Every row gives one point. A path goes straight from each point to the next, and from the last back to the first. The post is the endless flat space through its rows: a point in 2 columns, a line in 3, a plane in 4, and so on, so that a path can go around it. Count how often the path circles the post. Going back the other way cancels.

Post (1 x 2):
[[21  1]]
Path:
[[ 75  36]
 [ 24  17]
 [ 46  43]
 [ 62   9]
 [ 49 -34]
 [ -3 -28]
 [ 54 -24]
 [ 33  14]
 [  8  46]
 [-26   4]
 [ -2 -48]
 [ 48 -19]]
Times around: 1

Post (3 x 4):
[[ 39  -8  50  28]
 [-34  50 -32  -7]
 [ 26  46 -10 -23]]
Path (18 x 4):
[[ 60  -8  22  53]
 [ 62  87   8 -17]
 [  5  54   1 -21]
 [ 19  30  40 -60]
 [  4  -9 -27 -47]
 [ 68  51 -60 -16]
 [  9  33  -2  56]
 [ 27  58  29   4]
 [-19  12  40   7]
 [-39  25 -51 -41]
 [ 25   1 -28  12]
 [-29  48 -53  43]
 [-21  48  -6  17]
 [-38  86  17 -13]
 [-23  27   6 -52]
 [  7  10 -15 -53]
 [ 17 -13 -12 -32]
 [-26  12 -46  14]]
Times around: 3

Post (8 x 9):
[[ 27   8  34 -24 -36 -27  -7  51  20]
 [  3  -1 -45   2 -50  32  46 -33   6]
 [ 50  34  15 -25  10 -27 -31  25  17]
 [ -1 -18 -26 -22  -3  41  25   2   4]
 [ 48 -95  89   8   3   7  -3 -19  -8]
 [ -9  21 -44   9 -36  56  28   4  41]
 [-20  -7 -34  33  33   5  -8   4  -5]
 [ -5 -10 -26  19 -14  51 -20  12 -17]]
Path (28 x 9):
[[ 10  -5  15  56  -9  39  -2  16  44]
 [ 29 -17  51  18   0  64  -1  19  16]
 [ 24  26   2 -16 -24  14   3 -58   0]
 [ 36 -27  13 -10 -60  -3 -34 -51 -36]
 [ 32  -5 -24 -20 -19 -30  -5 -17  14]
 [ 30  -5 -35  15  -1 -13  14  -7   7]
 [ 32 -12 -20 -14   1  15   0  13 -60]
 [-15   6 -25  22 -28  37  27  15  11]
 [-12 -20  41  36 -54  49  17 -23  17]
 [ 13 -46  19  24 -20  12  -3 -71   1]
 [-34  17 -64   5   6 -15  19   8  60]
 [ 81  57 -38 -36  51 -12 -44  11  19]
 [ 53   2  -6   8  39 -12  20   0  -1]
 [ 12   8 -13  16 -19   1  49 -45   9]
 [  7 -14  77 -42 -63  19 -15  42 -20]
 [  2 -10   2 -14 -54  66 -10  -6  45]
 [-47 -14 -21  62  35   4  -8  45  58]
 [ 46 -29 -17 -16 -10  42 -12   1  12]
 [ 36  25 -14 -20  -4 -22 -59  11 -18]
 [-23  -1   0  -1 -27  16  -5  29  25]
 [ 23 -64  25  -7 -21  24   6 -33  26]
 [  9  -3 -34 -29  36  -4   7  30  27]
 [ 31  18 -15  17   6  56  -3  56  44]
 [ -3  12 -15   7   3  52  28  11  -9]
 [-70 -33  17  61   8  39  10  -3  31]
 [ 21  40 -18 -43  -8 -20   1 -54  24]
 [ 22 -41  18  27 -46 -40 -11   0  26]
 [ 22   5 -30 -32 -33  14  11  21  -2]]
Times around: 4
